Rows are points. Each copy is the shape, with its points in the same order, stretched, turned, moved and blurred by noise. Some copies are also mirrored. Which?

Shape (7 x 3)
[[-0.13 -0.21 -0.05]
 [ 0.31 -0.44  0.43]
 [ 0.21  0.33  0.24]
 [-0.20  0.08 -0.09]
 [-0.32 -0.17 -0.51]
 [ 0.28 -0.05  0.11]
 [-0.32  0.06  0.25]]
Copy 1 (7 x 3)
[[-0.04 -0.21  0.24]
 [-0.34 -0.47 -0.29]
 [-0.14  0.38 -0.08]
 [ 0.00  0.12  0.35]
 [ 0.32 -0.17  0.54]
 [-0.05 -0.07 -0.16]
 [-0.34  0.12  0.38]]
Copy 1 is: mirrored
Copy 2 (7 x 3)
[[-0.04  0.20 -0.02]
 [ 0.27 -0.26  0.44]
 [ 0.10 -0.50 -0.38]
 [-0.13  0.11 -0.35]
 [-0.02  0.61 -0.36]
 [ 0.30 -0.24 -0.06]
 [-0.36 -0.08 -0.15]]
Copy 2 is: mirrored

Shape (8 x 4)
[[ 0.20 -0.04  0.26  0.45]
 [-0.03 -0.07 -0.16 -0.33]
 [-0.16 -0.05  0.17  0.14]
 [-0.13  0.65  0.14 -0.31]
 [-0.16 -0.05  0.06  0.43]
 [ 0.05  0.35 -0.39 -0.26]
 [ 0.05  0.52  0.23  0.46]
 [ 0.30  0.01  0.06 -0.05]]
Copy 1 (8 x 4)
[[ 0.25  0.08  0.60  0.37]
 [-0.13 -0.13 -0.03 -0.13]
 [-0.16  0.06  0.31  0.18]
 [ 0.04  0.54 -0.21  0.08]
 [-0.10 -0.01  0.39  0.45]
 [ 0.07  0.01 -0.35  0.12]
 [ 0.28  0.44  0.28  0.61]
 [ 0.27  0.00  0.28  0.02]]
Copy 1 is: only turned
Copy 2 (8 x 4)
[[ 0.02 -0.33  0.17  0.39]
 [-0.11  0.08 -0.01 -0.52]
 [-0.22 -0.15 -0.11  0.06]
 [-0.32  0.69 -0.12 -0.05]
 [-0.09 -0.34 -0.26  0.28]
 [ 0.19  0.47 -0.21 -0.35]
 [-0.11  0.10 -0.11  0.62]
 [ 0.12  0.03  0.27 -0.07]]
Copy 2 is: only turned

Shape (12 x 6)
[[-0.34  0.07  0.01 -0.11  0.13  0.12]
 [-0.09  0.13 -0.03 -0.06 -0.21  0.35]
 [ 0.23  0.01 -0.44 -0.12 -0.36  0.23]
 [ 0.11  0.22 -0.21  0.49 -0.06  0.28]
 [-0.21 -0.29  0.31  0.07 -0.09 -0.25]
 [ 0.15 -0.12 -0.19 -0.15 -0.44 -0.25]
 [ 0.45  0.45  0.24  0.19  0.19 -0.27]
 [-0.55  0.28 -0.42 -0.49  0.34  0.01]
 [ 0.01  0.07 -0.17 -0.06 -0.10 -0.08]
 [ 0.17  0.13  0.25  0.05  0.40  0.22]
 [-0.45 -0.60 -0.14 -0.09  0.02  0.01]
 [-0.43 -0.41  0.05  0.12  0.32  0.08]]
Copy 1 (12 x 6)
[[-0.30  0.16 -0.07  0.11 -0.02  0.08]
 [-0.07 -0.02 -0.03  0.02 -0.13  0.47]
 [ 0.22  0.04 -0.33 -0.39 -0.19  0.56]
 [ 0.49  0.31 -0.26  0.32 -0.13  0.52]
 [-0.16 -0.32 -0.25  0.21 -0.26 -0.35]
 [ 0.15 -0.17 -0.33 -0.38 -0.44  0.03]
 [ 0.67  0.26  0.34  0.13 -0.02 -0.14]
 [-0.55  0.60 -0.11 -0.28 -0.01  0.06]
 [ 0.09  0.12 -0.21 -0.15 -0.20  0.11]
 [ 0.19  0.15  0.19  0.23  0.40  0.06]
 [-0.47 -0.21 -0.71  0.03 -0.06 -0.20]
 [-0.32 -0.01 -0.47  0.37  0.17 -0.24]]
Copy 1 is: only turned
Copy 2 (12 x 6)
[[-0.17  0.04  0.24 -0.22 -0.09 -0.08]
 [ 0.08  0.10  0.07 -0.03 -0.19  0.29]
 [-0.05  0.02 -0.48  0.06 -0.12  0.25]
 [ 0.27 -0.31 -0.16  0.22 -0.45  0.00]
 [-0.32  0.20  0.29  0.33 -0.06 -0.26]
 [-0.26  0.33 -0.40  0.27 -0.09 -0.01]
 [ 0.63  0.24 -0.06  0.02 -0.30 -0.52]
 [-0.49 -0.02 -0.07 -0.71 -0.03 -0.17]
 [-0.09  0.08 -0.21  0.02 -0.16 -0.08]
 [ 0.48  0.02  0.16 -0.07  0.09 -0.26]
 [-0.65 -0.16  0.12  0.19  0.24 -0.06]
 [-0.37 -0.25  0.32  0.18  0.19 -0.24]]
Copy 2 is: mirrored
Copy 3 (12 x 6)
[[-0.29  0.07  0.06 -0.15 -0.11 -0.01]
 [-0.02  0.13  0.00 -0.08 -0.29  0.23]
 [ 0.12  0.11 -0.51 -0.17 -0.31  0.39]
 [ 0.05  0.55 -0.20  0.27 -0.03  0.22]
 [-0.07 -0.32  0.08  0.22  0.05 -0.15]
 [ 0.14 -0.25 -0.51  0.00 -0.24 -0.05]
 [ 0.36  0.36 -0.06 -0.12  0.37 -0.13]
 [-0.63  0.10 -0.18 -0.52 -0.11 -0.26]
 [-0.02  0.01 -0.24 -0.01 -0.13 -0.02]
 [ 0.00  0.20  0.17 -0.19  0.35  0.25]
 [-0.57 -0.47 -0.15  0.13 -0.06  0.17]
 [-0.62 -0.15  0.07  0.12  0.18  0.10]]
Copy 3 is: only turned
Copy 4 (12 x 6)
[[-0.33 -0.01 -0.11  0.09  0.12  0.42]
 [-0.09  0.13 -0.06 -0.26 -0.12  0.31]
 [ 0.02  0.00 -0.37 -0.44 -0.37 -0.02]
 [ 0.23  0.18 -0.16  0.34 -0.40  0.16]
 [-0.20 -0.49  0.37  0.24  0.11  0.20]
 [-0.14 -0.45  0.06 -0.27 -0.26 -0.20]
 [ 0.38 -0.03 -0.05  0.49  0.22 -0.32]
 [-0.88  0.07 -0.69 -0.05  0.35  0.24]
 [-0.15 -0.13 -0.13  0.01 -0.09 -0.09]
 [ 0.20 -0.18 -0.19  0.31  0.28  0.30]
 [-0.54 -0.67 -0.17 -0.10 -0.19  0.62]
 [-0.36 -0.51 -0.11  0.37  0.04  0.65]]
Copy 4 is: only turned

Shape (15 x 9)
[[-0.46 -0.34  0.36  0.42  0.47  0.04  0.07  0.26 -0.41]
 [ 0.58 -0.21  0.06  0.32  0.15 -0.16  0.54  0.19  0.10]
 [ 0.08 -0.23  0.16 -0.16  0.48 -0.10  0.06  0.06 -0.12]
 [ 0.09 -0.09 -0.22  0.09  0.27  0.18 -0.39  0.23 -0.46]
 [ 0.77  0.10 -0.60 -0.45 -0.57  0.28  0.01 -0.49  0.50]
 [ 0.10 -0.32 -0.08  0.17  0.37 -0.17 -0.17 -0.34 -0.24]
 [ 0.30 -0.26 -0.57 -0.27 -0.28 -0.08 -0.28 -0.39  0.34]
 [ 0.16 -0.29  0.31 -0.02 -0.07 -0.22 -0.05 -0.13 -0.31]
 [-0.17 -0.41  0.12  0.03 -0.02 -0.14 -0.21  0.16 -0.33]
 [-0.25  0.19  0.04  0.17  0.27 -0.18 -0.04  0.09 -0.43]
 [-0.14 -0.23  0.02 -0.06  0.34  0.15 -0.28  0.25 -0.27]
 [-0.03 -0.05 -0.24 -0.09  0.12 -0.21 -0.10  0.23  0.05]
 [ 0.08 -0.15  0.18  0.41  0.16  0.09  0.31  0.04  0.16]
 [ 0.00 -0.14  0.05 -0.02  0.28  0.13  0.44  0.00 -0.12]
 [ 0.29  0.04  0.11 -0.15  0.16 -0.07 -0.78 -0.26  0.14]]
Copy 1 (15 x 9)
[[-0.62 -0.25 -0.03  0.13  0.44 -0.41  0.03  0.26 -0.71]
 [-0.14  0.39 -0.55  0.28  0.07 -0.52  0.19 -0.28 -0.03]
 [-0.07 -0.12  0.12 -0.14  0.43 -0.41  0.13  0.04 -0.27]
 [ 0.24 -0.30 -0.17  0.17  0.22 -0.14  0.02  0.40 -0.62]
 [ 0.51 -0.08 -0.43 -0.04 -0.29  0.46 -0.15 -0.19  0.73]
 [-0.11 -0.43  0.01  0.21  0.03 -0.29  0.35 -0.04 -0.33]
 [ 0.21 -0.39 -0.35 -0.23 -0.44  0.30 -0.11 -0.19  0.36]
 [-0.13  0.01  0.06  0.23  0.22  0.02  0.18 -0.11 -0.41]
 [-0.34 -0.20  0.03  0.04  0.18  0.02  0.06  0.01 -0.66]
 [-0.23  0.09  0.24  0.08  0.03 -0.32  0.07  0.50 -0.60]
 [-0.03 -0.26 -0.05 -0.05  0.38 -0.12 -0.07  0.29 -0.55]
 [-0.10  0.06 -0.08 -0.20 -0.09 -0.22 -0.20  0.06 -0.40]
 [-0.32 -0.04 -0.27  0.32  0.29 -0.38 -0.04  0.00  0.02]
 [-0.24  0.03 -0.16 -0.04  0.46 -0.16  0.20  0.20  0.07]
 [ 0.42 -0.41  0.36  0.08  0.02  0.07 -0.43  0.09 -0.20]]
Copy 1 is: mirrored
Copy 2 (15 x 9)
[[-0.16  0.44  0.21  0.18  0.45 -0.77 -0.24  0.22  0.11]
 [ 0.26 -0.46 -0.13  0.47  0.19 -0.36  0.44  0.14  0.10]
 [-0.01  0.00 -0.14 -0.16  0.29 -0.37 -0.05  0.17  0.24]
 [-0.06  0.13 -0.12 -0.14  0.51 -0.04 -0.47  0.06 -0.35]
 [ 0.24 -0.45 -0.42  0.14 -0.40  1.08  0.31  0.16 -0.01]
 [ 0.14  0.32 -0.14 -0.16  0.47 -0.02  0.13 -0.10  0.10]
 [ 0.25  0.09 -0.47  0.03 -0.21  0.69 -0.08 -0.17  0.14]
 [ 0.36  0.25 -0.02 -0.09 -0.02 -0.27  0.22  0.22  0.02]
 [ 0.18  0.45 -0.08  0.03  0.00 -0.36 -0.24  0.14 -0.03]
 [-0.23  0.18  0.13 -0.15  0.15 -0.45 -0.10 -0.10 -0.23]
 [-0.10  0.21 -0.08 -0.08  0.33 -0.26 -0.48  0.23 -0.02]
 [-0.01 -0.07 -0.22  0.05 -0.04 -0.14 -0.30 -0.16  0.02]
 [ 0.04 -0.01  0.21  0.45  0.20 -0.23  0.15  0.14  0.23]
 [-0.23 -0.04 -0.08  0.19  0.12 -0.33  0.21  0.34  0.13]
 [ 0.36  0.09  0.10 -0.50  0.28  0.40 -0.43 -0.05  0.17]]
Copy 2 is: mirrored

Shape (15 x 11)
[[-0.17 -0.11  0.16 -0.13 -0.09 -0.38 -0.02 -0.10 -0.39  0.22  0.06]
 [-0.16 -0.27  0.37  0.08 -0.19 -0.05  0.21  0.07 -0.10  0.21  0.27]
 [ 0.09  0.25  0.29 -0.40  0.13 -0.38  0.08  0.07  0.02  0.31 -0.04]
 [ 0.46  0.01 -0.31  0.35  0.38 -0.22  0.07 -0.10 -0.02  0.00 -0.18]
 [-0.16 -0.17  0.20 -0.10 -0.24 -0.19  0.03 -0.19 -0.13 -0.24  0.29]
 [ 0.14  0.63 -0.25  0.27 -0.07  1.10  0.10  0.09 -0.04 -0.17  0.29]
 [ 0.35  0.20  0.09  0.34  0.27  0.72  0.19 -0.48  0.09 -0.24  0.13]
 [ 0.18  0.18 -0.37  0.18  0.51  0.57  0.72 -0.09 -0.07 -0.29  0.24]
 [-0.11  0.49 -0.08  0.26  0.25  0.13  0.15 -0.06  0.10 -0.29 -0.12]
 [-0.04 -0.06  0.26  0.20 -0.12 -0.41  0.26  0.14 -0.02  0.20 -0.11]
 [-0.23  0.02  0.14 -0.16 -0.44 -0.41  0.14 -0.32 -0.26  0.44 -0.21]
 [ 0.15  0.12  0.02 -0.10  0.46  0.07  0.08  0.31 -0.34 -0.08 -0.55]
 [ 0.21  0.00 -0.06 -0.12 -0.59 -0.18 -0.04 -0.16  0.07  0.02  0.15]
 [-0.14  0.00 -0.22  0.07  0.47  0.07 -0.07 -0.04  0.08  0.21 -0.01]
 [-0.11 -0.26  0.08 -0.27 -0.30 -0.20  0.12 -0.02  0.20  0.11 -0.34]]
Copy 1 (15 x 11)
[[ 0.17  0.11 -0.07 -0.02 -0.27 -0.42  0.03 -0.25 -0.35  0.00  0.22]
 [ 0.17 -0.03  0.35 -0.08 -0.39 -0.33 -0.02 -0.29  0.05  0.21  0.34]
 [ 0.28  0.35 -0.08  0.02 -0.15 -0.33 -0.17  0.04 -0.15  0.13 -0.29]
 [ 0.55 -0.08 -0.12  0.08  0.29  0.10  0.36  0.23 -0.18 -0.05  0.33]
 [-0.12  0.00  0.09 -0.22 -0.08 -0.31  0.06 -0.43  0.07 -0.19  0.20]
 [-0.25  0.16  0.28  0.03 -0.75  0.83  0.36  0.01  0.43 -0.31  0.25]
 [-0.22  0.10  0.47 -0.12  0.21  0.59  0.49 -0.14  0.19  0.01  0.19]
 [-0.14 -0.01  0.28 -0.12 -0.15  0.15  0.86  0.38  0.50  0.04  0.17]
 [-0.13 -0.04 -0.11  0.37  0.04  0.12  0.33  0.10  0.19 -0.12 -0.01]
 [ 0.48 -0.12  0.14  0.24 -0.16 -0.42 -0.07 -0.11 -0.06  0.08  0.09]
 [ 0.44  0.14 -0.12  0.09 -0.45 -0.40  0.09 -0.61 -0.37  0.10 -0.15]
 [ 0.08 -0.29  0.01  0.04 -0.20  0.09  0.09  0.54 -0.52  0.02 -0.04]
 [ 0.47  0.11 -0.10 -0.25 -0.30 -0.04 -0.07 -0.58  0.13 -0.33 -0.01]
 [ 0.04 -0.06 -0.39  0.13 -0.08  0.09  0.26  0.11 -0.06  0.38  0.32]
 [ 0.32 -0.35 -0.17 -0.14 -0.23 -0.18 -0.15 -0.43 -0.06  0.18 -0.25]]
Copy 1 is: only turned
Copy 2 (15 x 11)
[[-0.30  0.25 -0.15 -0.07  0.10 -0.34 -0.07  0.14 -0.17  0.43 -0.05]
 [-0.33  0.09  0.00 -0.07 -0.07  0.22  0.32  0.31  0.08  0.31 -0.16]
 [-0.30  0.36  0.32 -0.46  0.24 -0.26 -0.02  0.33 -0.26  0.23  0.17]
 [ 0.56  0.04  0.38 -0.07  0.21 -0.15 -0.31  0.20  0.29 -0.18  0.12]
 [-0.20  0.30 -0.31 -0.20 -0.14 -0.12  0.25 -0.01  0.02 -0.02 -0.05]
 [ 0.55 -0.07  0.03  0.04 -0.21  1.16 -0.17 -0.08 -0.54 -0.62  0.58]
 [ 0.83  0.08  0.31 -0.33 -0.18  0.70  0.11 -0.18 -0.26 -0.39  0.02]
 [ 0.83  0.12  0.17  0.16  0.36  0.61  0.49  0.20 -0.34 -0.31  0.40]
 [ 0.25  0.45  0.15 -0.05  0.30  0.40 -0.29  0.02 -0.21 -0.51  0.23]
 [-0.34  0.31  0.23 -0.03  0.04 -0.03 -0.09  0.47  0.21  0.14 -0.16]
 [-0.38  0.55  0.22  0.16 -0.29 -0.37 -0.16  0.14 -0.31  0.51 -0.22]
 [ 0.21 -0.12  0.14 -0.07  0.57 -0.02 -0.41  0.45 -0.47 -0.18 -0.04]
 [-0.21  0.27  0.00 -0.11 -0.57 -0.21 -0.04  0.09  0.08 -0.14  0.08]
 [ 0.18 -0.06  0.31  0.01  0.47  0.12 -0.05 -0.24 -0.16  0.05  0.27]
 [-0.40  0.18  0.28 -0.05 -0.11 -0.23  0.12  0.17 -0.18 -0.04 -0.26]]
Copy 2 is: mirrored
Copy 3 (15 x 11)
[[-0.35 -0.16  0.12 -0.13  0.14 -0.24  0.06  0.13 -0.37 -0.16  0.33]
 [-0.24 -0.25  0.31  0.16 -0.02 -0.11  0.10 -0.04 -0.12  0.03  0.21]
 [-0.01 -0.24 -0.18 -0.25  0.22 -0.13  0.33  0.17 -0.25  0.20  0.18]
 [ 0.37 -0.21  0.21 -0.26  0.24 -0.29 -0.13  0.40 -0.06 -0.18 -0.49]
 [-0.12  0.00  0.32 -0.21  0.03 -0.18  0.02 -0.24 -0.24 -0.32  0.31]
 [ 0.36  0.69  0.11 -0.05 -0.47  0.24 -0.05 -0.03 -0.21  0.20 -0.85]
 [ 0.66  0.20  0.34  0.03  0.05  0.08 -0.17 -0.29 -0.23  0.11 -0.61]
 [ 0.34  0.45  0.59 -0.12  0.25 -0.14  0.40 -0.04  0.04 -0.01 -0.89]
 [ 0.37  0.31 -0.13 -0.03  0.12 -0.01  0.23  0.08 -0.17 -0.30 -0.36]
 [ 0.01 -0.39  0.01  0.12 -0.01 -0.33  0.27  0.22 -0.03 -0.17  0.18]
 [-0.38 -0.36 -0.10  0.05 -0.05 -0.59  0.09 -0.09 -0.46 -0.13  0.31]
 [ 0.22 -0.14  0.04 -0.27  0.11  0.25  0.33  0.45 -0.42 -0.27 -0.45]
 [-0.01 -0.22  0.12 -0.37 -0.29 -0.41 -0.15 -0.19 -0.08 -0.05  0.27]
 [-0.11 -0.07 -0.09 -0.15  0.46  0.05 -0.04  0.19  0.00 -0.12 -0.42]
 [-0.18 -0.54 -0.06 -0.23 -0.12 -0.14  0.25 -0.22 -0.03 -0.19  0.21]]
Copy 3 is: mirrored

Shape (17 x 12)
[[ 0.21 -0.06 -0.28  0.01  0.19 -0.19  0.58  0.18 -0.01 -0.36  0.40 -0.60]
 [ 0.07 -0.34  0.02 -0.19  0.17 -0.20 -0.17 -0.39  0.12 -0.33 -0.04 -0.21]
 [ 0.04 -0.34 -0.38 -0.33 -0.05  0.03  0.07 -0.52  0.35  0.41 -0.16  0.06]
 [ 0.20 -0.33  0.21 -0.19 -0.22  0.14  0.18  0.40  0.16 -0.18  0.23  0.32]
 [-0.41 -0.43 -0.14 -0.10 -0.23 -0.01  0.59 -0.46  0.13  0.09 -0.21 -0.48]
 [-0.36  0.20 -0.46 -0.27 -0.38  0.06 -0.03 -0.48  0.00  0.10 -0.14  0.24]
 [ 0.38  0.15  0.11 -0.08 -0.40 -0.18 -0.04 -0.07 -0.26  0.52  0.00  0.12]
 [-0.42 -0.13  0.07  0.18 -0.42 -0.17  0.50 -0.50  0.46  0.15  0.34 -0.37]
 [-0.54  0.13  0.18  0.37 -0.01  0.12  0.53  0.43 -0.25  0.48  0.51  0.31]
 [-0.07  0.24  0.14  0.48  0.01 -0.05 -0.09 -0.04  0.21  0.27 -0.11 -0.25]
 [ 0.08 -0.26 -0.25 -0.14  0.37 -0.36  0.34  0.25 -0.01  0.41 -0.14  0.33]
 [-0.44  0.18  0.16  0.43 -0.39  0.36  0.38  0.04  0.14  0.00  0.23 -0.24]
 [-0.03 -0.12 -0.58 -0.13 -0.43 -0.35 -0.03 -0.25 -0.33  0.09 -0.05  0.11]
 [-0.18  0.00  0.29  0.34  0.29  0.48  0.35 -0.34 -0.25  0.38 -0.16  0.09]
 [ 0.29  0.07 -0.03  0.25  0.01 -0.18  0.53 -0.23 -0.30 -0.11 -0.05  0.20]
 [ 0.17 -0.35  0.31 -0.31  0.16  0.47  0.00  0.12  0.12 -0.34 -0.06 -0.26]
 [ 0.16 -0.45 -0.28  0.45  0.26 -0.05 -0.12  0.28 -0.11  0.13  0.25  0.21]]
Copy 1 (17 x 12)
[[ 0.21 -0.22 -0.21 -0.06  0.18 -0.12  0.13  0.76 -0.18 -0.11  0.33 -0.32]
 [ 0.15  0.04 -0.02  0.14  0.19 -0.08 -0.48 -0.11  0.00 -0.35  0.09  0.00]
 [-0.06 -0.06 -0.39  0.12  0.30 -0.16 -0.39  0.15  0.30  0.03 -0.68  0.14]
 [-0.07 -0.36  0.11 -0.20  0.04  0.03 -0.15  0.25 -0.17  0.14 -0.01  0.57]
 [-0.42 -0.24 -0.32  0.38  0.19 -0.48 -0.18  0.46 -0.03  0.11 -0.29 -0.25]
 [-0.08  0.18 -0.53  0.26 -0.25  0.00 -0.06 -0.06  0.06 -0.05 -0.51  0.17]
 [ 0.60 -0.18 -0.16  0.12 -0.10 -0.28  0.07 -0.18  0.01  0.32 -0.46  0.10]
 [-0.27  0.05 -0.21  0.27  0.00 -0.56 -0.33  0.58  0.21  0.49 -0.08 -0.03]
 [-0.22 -0.01 -0.14  0.10  0.23  0.13  0.54  0.38 -0.25  0.98  0.02  0.13]
 [ 0.31  0.03  0.21  0.43 -0.02  0.08 -0.12  0.22  0.06  0.44 -0.21 -0.19]
 [ 0.20  0.02 -0.10  0.08  0.67 -0.02  0.22  0.40 -0.29  0.16 -0.53  0.19]
 [-0.31 -0.22  0.04  0.35 -0.35 -0.03  0.07  0.40  0.03  0.59  0.09 -0.04]
 [ 0.34  0.04 -0.70  0.44  0.04 -0.24  0.05  0.05 -0.23 -0.07 -0.35  0.17]
 [-0.09 -0.12  0.07  0.43  0.24  0.09  0.44 -0.16  0.29  0.42 -0.14 -0.16]
 [ 0.31 -0.06 -0.14  0.42  0.20 -0.29  0.64  0.30  0.03 -0.01  0.05  0.15]
 [-0.16 -0.46  0.37 -0.23  0.06  0.20 -0.39 -0.09 -0.03 -0.23  0.13 -0.06]
 [ 0.35 -0.17 -0.25  0.37  0.52  0.36  0.06  0.40 -0.08  0.34  0.11  0.31]]
Copy 1 is: only turned
Copy 2 (17 x 12)
[[ 0.04  0.36 -0.11  0.21 -0.08  0.16  0.31  0.33  0.29 -0.13  0.53 -0.37]
 [ 0.22 -0.35 -0.03  0.00  0.19 -0.25  0.15 -0.01 -0.12 -0.19  0.23 -0.26]
 [ 0.12 -0.37 -0.47 -0.08  0.14 -0.37 -0.18 -0.46  0.17  0.13  0.23 -0.09]
 [ 0.19 -0.16  0.00  0.04 -0.13 -0.02 -0.18  0.45  0.05  0.01  0.48  0.43]
 [ 0.04 -0.33 -0.46  0.36 -0.22 -0.29  0.24 -0.13  0.42 -0.02 -0.11 -0.17]
 [-0.08  0.04 -0.64 -0.17  0.00 -0.44 -0.01 -0.27 -0.25 -0.20 -0.23  0.12]
 [ 0.48  0.18 -0.09  0.12 -0.19 -0.26 -0.17 -0.46 -0.28  0.20  0.22  0.28]
 [ 0.02  0.06 -0.29  0.50 -0.09 -0.61  0.29 -0.11  0.41 -0.43  0.10  0.19]
 [-0.39  0.50 -0.02  0.48  0.07 -0.18 -0.25  0.23  0.29  0.25 -0.07  0.52]
 [ 0.21  0.26  0.27  0.10  0.16 -0.11  0.00 -0.38  0.16 -0.39 -0.18  0.19]
 [ 0.22  0.02 -0.23 -0.11  0.28 -0.03 -0.17 -0.04  0.32  0.65  0.21 -0.11]
 [-0.21  0.29 -0.03  0.38 -0.18 -0.10  0.11  0.10  0.28 -0.52 -0.17  0.52]
 [ 0.25  0.10 -0.72  0.09  0.02 -0.23 -0.09 -0.18 -0.38  0.00  0.07 -0.12]
 [-0.41 -0.18  0.10  0.30  0.08  0.20  0.05 -0.35  0.15  0.35 -0.24  0.37]
 [ 0.16  0.11 -0.26  0.20  0.17  0.24  0.40 -0.06 -0.11  0.20  0.18  0.24]
 [-0.06 -0.40  0.33 -0.12 -0.31  0.16 -0.01  0.22  0.04 -0.18  0.40 -0.04]
 [ 0.07  0.07 -0.12  0.26  0.57  0.18 -0.49 -0.02  0.02  0.09  0.34  0.01]]
Copy 2 is: only turned
Copy 3 (17 x 12)
[[ 0.21 -0.16 -0.23  0.27  0.04  0.26  0.18 -0.33 -0.34 -0.08  0.46 -0.32]
 [ 0.08 -0.13  0.07 -0.15  0.04  0.18 -0.02 -0.22 -0.10 -0.51  0.20  0.42]
 [ 0.17 -0.30 -0.26 -0.45  0.22  0.05 -0.31 -0.56  0.21 -0.22 -0.32  0.09]
 [ 0.27 -0.09 -0.31 -0.27 -0.35 -0.10  0.29  0.39  0.19 -0.16  0.24  0.10]
 [-0.20 -0.21 -0.16 -0.16 -0.41  0.06 -0.03 -0.80 -0.01 -0.16 -0.02 -0.02]
 [-0.07  0.21 -0.48 -0.10  0.02  0.02 -0.40 -0.40 -0.08 -0.16 -0.40  0.34]
 [ 0.68 -0.20 -0.01  0.13  0.07 -0.18  0.04 -0.19 -0.01  0.32 -0.35  0.34]
 [-0.07 -0.04 -0.02 -0.03 -0.48 -0.06 -0.45 -0.59  0.04  0.27  0.39 -0.04]
 [-0.37 -0.10 -0.14  0.17 -0.21 -0.17  0.03  0.31 -0.04  0.89 -0.07 -0.19]
 [ 0.18  0.03  0.55  0.14 -0.15 -0.21 -0.14 -0.10 -0.06  0.22 -0.22 -0.17]
 [ 0.00 -0.37 -0.37 -0.10  0.48 -0.37  0.12 -0.07  0.14  0.05 -0.18 -0.08]
 [-0.10  0.17  0.16  0.15 -0.74  0.04 -0.10 -0.03 -0.02  0.34  0.02 -0.25]
 [ 0.30 -0.21 -0.55  0.08  0.14 -0.19 -0.31 -0.46 -0.37 -0.28 -0.31  0.41]
 [-0.29 -0.25  0.46  0.20 -0.31  0.26  0.14  0.04  0.28  0.33 -0.56  0.08]
 [ 0.21 -0.24 -0.08  0.64 -0.07  0.05  0.12 -0.15  0.14 -0.17 -0.08  0.23]
 [ 0.12 -0.05  0.15 -0.40 -0.34  0.40  0.54  0.17  0.10 -0.41  0.08  0.03]
 [ 0.20 -0.66  0.05 -0.07  0.24 -0.11 -0.18  0.33 -0.23 -0.21 -0.16 -0.06]]
Copy 3 is: only turned
